Each row is a point. Any point is a mix of the corners, with weights that add up to 1. It lies inside the corners' shape when no weight is negative. Is each point inside? If not, which corners have a negative weight?
In the rows, zero is written as 128.

Corners:
(1): [141 125]
(2): [193 143]
(3): [63 189]
Points:
[190 121] -> outside (3)
[84 185] -> outside (1)
[82 181] -> inside
[200 129] -> outside (3)
[138 169] -> outside (1)
[80 190] -> outside (1)
[161 152] -> inside
[174 109] -> outside (3)
[113 169] -> inside

Corners:
(1): [117 63 71 132]
(2): [175 66 121 68]
(3): [87 224 78 214]
(4): [118 79 191 96]
(5): [158 130 138 195]
Points:
[190 58 108 114] -> outside (3, 4)
[113 94 180 118] -> outside (2)
[126 89 122 98] -> outside (5)
[148 131 131 183] -> inside
[145 121 115 143] -> inside
[123 44 171 67] -> outside (3, 5)

Corners:
(1): [129 126 89 103 167 75 159 116 95]
(2): [165 113 132 67 186 73 79 213 120]
(3): [139 132 101 144 137 102 109 165 81]
(4): [92 114 119 144 127 132 118 141 141]
(5): [125 64 110 130 178 74 96 156 7]
(6): [89 111 85 165 128 212 172 80 95]
(7): [194 112 155 100 110 149 109 67 150]
(8): [98 97 146 137 143 103 135 182 83]
(9): [140 115 88 178 162 127 164 142 147]
(10): [96 139 191 129 141 128 70 125 49]
Points:
[151 115 108 140 134 146 142 80 109] -> outside (2, 4, 8)
[110 115 130 147 143 139 136 110 95] -> outside (2, 3)
[144 105 74 158 149 128 149 107 108] -> outside (2, 8, 10)
[130 106 140 106 147 96 93 152 92] -> outside (6, 9)
[93 102 119 155 152 128 118 169 111] -> outside (1, 3, 7)

Corners:
(1): [145 165 197 122 100 115 67 75 65 177 109 110]
(2): [170 143 65 191 104 74 195 153 147 111 96 100]
(3): [194 145 93 140 85 74 86 245 151 150 117 170]
(4): [50 140 112 54 157 169 102 147 59 136 146 185]
(5): [114 126 133 110 61 78 139 151 89 81 142 132]
(6): [146 66 204 99 137 172 110 177 160 111 110 114]
(7): [82 55 72 65 163 149 134 114 139 176 152 150]
(8): [82 110 55 122 98 187 146 133 103 177 157 128]
(9): [203 219 101 191 158 36 117 133 218 59 163 28]
(10): [85 117 64 143 129 126 125 111 151 152 111 95]
(11): [129 147 249 71 91 147 106 133 125 167 112 193]
(12): [88 140 109 163 168 71 118 128 106 160 124 114]
(13): [130 135 67 150 122 121 136 38 208 136 177 189]
Points:
[117 141 81 136 120 103 121 107 130 140 145 136] -> outside (6, 11)
[130 138 128 127 134 120 115 135 142 144 132 129] -> outside (5)
[138 135 119 137 105 100 132 132 140 128 132 122] -> outside (4)
[122 113 123 116 118 130 131 129 127 146 129 152] -> outside (9, 10)
[157 152 131 122 102 106 92 181 138 128 131 143] -> outside (2, 7, 12)
[126 136 132 126 126 123 116 122 134 151 123 131] -> outside (5)
[107 124 91 124 126 125 121 124 140 145 131 132] -> inside

Corners:
(1): [18 118 138 96 123 143 64 116 179 142 114 62 168 162 104 129 104 64 165 139]
(2): [141 100 91 125 125 154 140 152 194 170 99 202 84 125 90 142 170 204 106 81]
(3): [173 97 185 100 106 100 97 141 163 101 102 106 143 114 162 118 84 108 129 112]
(4): [169 209 73 172 121 120 159 127 149 98 108 209 78 161 127 154 115 127 141 136]
(5): [169 132 131 199 128 136 158 98 152 119 104 107 28 184 82 139 196 165 100 136]
(6): [142 101 157 121 168 47 53 145 140 176 113 73 191 171 136 86 164 24 217 124]
(7): [98 71 94 71 167 92 97 141 126 115 69 37 170 135 137 120 92 51 111 186]
(8): [152 155 112 147 150 139 146 151 116 89 186 134 89 103 178 184 173 143 117 84]
(9): [153 151 98 135 161 88 180 30 166 158 138 147 124 148 133 127 101 147 86 88]
(10): [178 148 202 182 134 119 232 185 120 121 26 132 182 193 179 91 120 139 121 120]
(11): [67 115 108 85 89 95 63 141 156 134 101 107 223 220 172 124 164 95 153 148]
(12): [122 108 120 78 143 147 39 99 126 152 40 78 163 154 177 122 111 117 231 158]
(13): [56 130 113 81 168 116 43 120 118 151 130 100 112 195 175 53 114 85 147 152]
(14): [127 181 119 180 155 93 66 126 106 107 83 177 116 133 106 178 125 154 81 100]
(15): [190 122 166 195 153 107 194 112 172 60 53 157 180 134 137 33 150 105 112 123]
(16): [165 158 77 147 86 150 134 133 102 191 94 169 91 116 111 129 145 119 72 141]
(17): [170 126 249 177 89 10 213 150 100 109 66 141 162 119 147 62 158 183 117 149]
(18): [179 163 160 94 108 60 214 149 144 91 51 116 105 142 124 85 141 115 114 32]
(19): [185 207 139 98 170 147 179 107 135 104 135 179 112 125 96 182 142 151 91 127]
(20): [89 65 179 95 117 104 74 77 147 137 83 153 144 129 149 124 130 20 130 162]
(21): [137 112 120 153 152 149 171 146 64 107 125 171 131 145 57 144 123 145 109 104]
Points:
[125 132 138 128 128 116 113 124 134 132 107 140 130 151 127 136 135 114 133 120] -> outside (7, 15)
[142 134 143 128 142 107 137 126 122 111 93 130 143 134 133 117 109 99 128 129] -> outside (2, 5, 11)
[194 179 88 157 172 148 173 118 136 130 92 149 67 149 117 137 147 147 98 114] -> outside (1, 3, 11, 17, 20, 21)
[142 132 145 138 126 98 141 132 141 117 84 138 146 150 136 107 143 127 124 120] -> inside
[144 134 154 142 133 115 152 137 135 122 86 129 140 156 143 117 134 121 125 124] -> inside
[142 136 141 128 130 104 131 122 138 124 91 136 134 149 129 118 128 120 125 127] -> outside (8)
[140 149 144 146 128 99 133 123 146 128 101 156 128 157 117 115 140 115 120 114] -> outside (7, 8, 12)
[145 138 141 142 140 108 135 125 131 126 95 137 123 141 126 123 133 129 120 120] -> outside (11)
[155 131 139 127 143 102 137 121 133 135 79 155 140 139 132 97 119 114 118 122] -> outside (1, 5, 8, 11)
